Each row is a point. Two turns around zero, p and q, are shown by what they do to some points. Write where each new point lands after one turn and then the other. Backwards means that the second turn is done in reverse. Each puzzle has new turns, and all numbers are rounded.
In the rows, 128 means zero.

Turn p:
[163 143 130] -> [154 153 117]
[143 110 140] -> [150 114 123]
[142 128 112] -> [129 136 108]
[ 82 147  82] -> [ 61 140 123]
[110 111 176] -> [145  97 169]
Turn q:
[128 130 120] -> [127 135 123]
[154 151 159] -> [133 132 174]
[132  98 145] -> [151 102 127]
[151 164  91] -> [121 184 130]
[ 75  91 102] -> [112 100  66]
[127 133 151] -> [124 114 147]
Where do these land?
p, then q: [100  93 126] -> [142  97  99]
p, then q: [112 125 164] -> [146 100 150]
p, then q: [182 157 107] -> [114 190 140]
p, then q: [118 137 114] -> [110 125 123]

Turn p:
[136 169 169 136 143 139] -> [ 95 145 165 149 125 104]
[ 85 141 137 118 141  99] -> [ 87 119 114 124 162 134]
[117 113 128  84 116 159] -> [127  79 136 129 104 147]
[127 108 158 125 108 162] -> [124 103 129 129  87 104]
[159 164  88 176 102 100] -> [147 206 130  99 130 145]
[129 112 124 121 140  78] -> [139 123 118 108 176 121]
[142  90  92 137 146 160] -> [176 121 104 159 111 141]
Turn q:
[ 55 112 141 110 130 156] -> [105 181  91 151  88 133]
[114 147 164 109 141 115] -> [117 155 151 148 134 155]
[157 123 118 140 137 106] -> [127 107 150 110 143 113]
[171 110 153 138 144 132] -> [101  89 141 141 151 128]
[ 66 145 127 159 134 152] -> [139 182  93 154 129 101]
[162 121  65 122 135 137] -> [137  99 106  67 139 121]
[181 150 155 125 106 119] -> [149  86 158 145 148 156]
[118 116 102 121  97 109] -> [149 125 133 108  91 119]
Where do these land?
p, then q: [111 160 143  93 132 107] -> [ 89 161 117 149 120 133]
p, then q: [146 154 116 112 138 114] -> [110 133 123 151 152 144]
q, then p backwards: [115  85  85 164 153 139] -> [105 101 179 161 106 105]
p, then q: [105 130 147 171 139 214] -> [202 124 128 152  99  70]
q, then p: [151 146 149 106  95 106] -> [141 119 141 137  90  90]
p, then q backwards: [135 124 139  91 152 124] -> [167 132 146 142 126 119]
p, then q: [121 110 101 119 117 124] -> [123 109 106 110 127 137]
p, then q: [139 115 145 168  97  97] -> [147 143 162  91 126 159]

Turn p:
[158 173 138 127 137 108 116 124 130] -> [138 132 103 163 125 124 118  88 134]
[162 148 133 121 123 134 141 154 118] -> [163 131 100 135 114 137 112 126 133]
[ 99 110  88 137 133 136 118 152 151] -> [103 128 133 110 163 145 109 154 102]
[168 141 126 130  89 106 107 142 115] -> [163 109 130 144 123 107  84 111 133]
[ 93 110 129  96 133 140 106 135 121] -> [ 92 131 131  87 121 128 118 131 140]
[164 120 140 121 135  99 149 112 129] -> [159 135 127 147 142 112 146 122 160]
[158 136 149 133 110 134 124 128 154] -> [151 149 146 152 117 138 112 117 131]
[133 119 106 137 135 149 139  93 123] -> [124 100 142 137 132 153 154 137 135]
[113 114 139 148 144 133 115 138 114] -> [127 129 132 100 130 125 141 116 105]
[ 31 108 133 130 142 142 165 103 124] -> [ 60 137 136 103 113 113 187 178 107]
Turn q:
[101 108 129 116 155 125 129 115 152] -> [143 103 151 145 148 113 133 109 139]
[145 148 133 130 114  90 146 154 130] -> [104 144 101 121  97 110 141 111 133]
[154 144 151  97 102 110 129 141 142] -> [142 145 101 102 105  95 125 115 118]
[111 128 150 147 147 145 125 104 151] -> [149 137 164 156 131 125 119 130 141]
[132 117 123 129 146 110 121  75 137] -> [147 127 130 143 149 145 101  94 152]
[105 125 102 139  87 167 152 157  84] -> [ 85 114 146 107 116 159 139 160  74]
[131 142  89 131 110 167 146 161 120] -> [106 103 139  95 101 147 140 165 118]
[167 129 148 113 125 122 154 161 120] -> [140 144 100 111  99 125 167 123 117]
[122 102 126 147 139 123  92 109 138] -> [140 117 120 165 152 130 105 136 139]
[111 136 129 131 155 122  88 103 106] -> [124 144 131 136 181 131 113 135 148]
Where do these land?
q, then p: [136  94 142 137 147 115 172 103 167] -> [160 116 181 163 117 134 154 126 130]
q, then p: [ 98 138 100 119 132 133 118 136 120] -> [109 152 125  97 136 119 137 130 133]
q, then p: [128 121 102  86 152 120 159 136 130] -> [125 136 142 127 134 131 157 156 175]
p, then q: [139 121 156 180 154 125 121 148 138] -> [132 171 126  98 138 167 139 113 137]
p, then q: [138 123 133 129 139 108 158  92  77] -> [132  98 114 144  90 142 142  81 123]
p, then q: [113 140 118 122 100 159 129 171 136] -> [113 125 109 106 146 117 119 174 108]
q, then p: [126 118 132 131 144 162 116 127  90] -> [143 139  93 107 117 155 140 126 120]
p, then q backwards: [133 167 149 133 114 126 117 124 146] -> [126 121 150 155 108 106 140 114 139]
q, then p backwards: [141 126  92 109  95 127  99 115 134] -> [129 134  96 111 116 133 109 167 105]
p, then q: [127 134 156 134 103 106  90 129 142] -> [125 166 119 141 148 116  95 115 133]
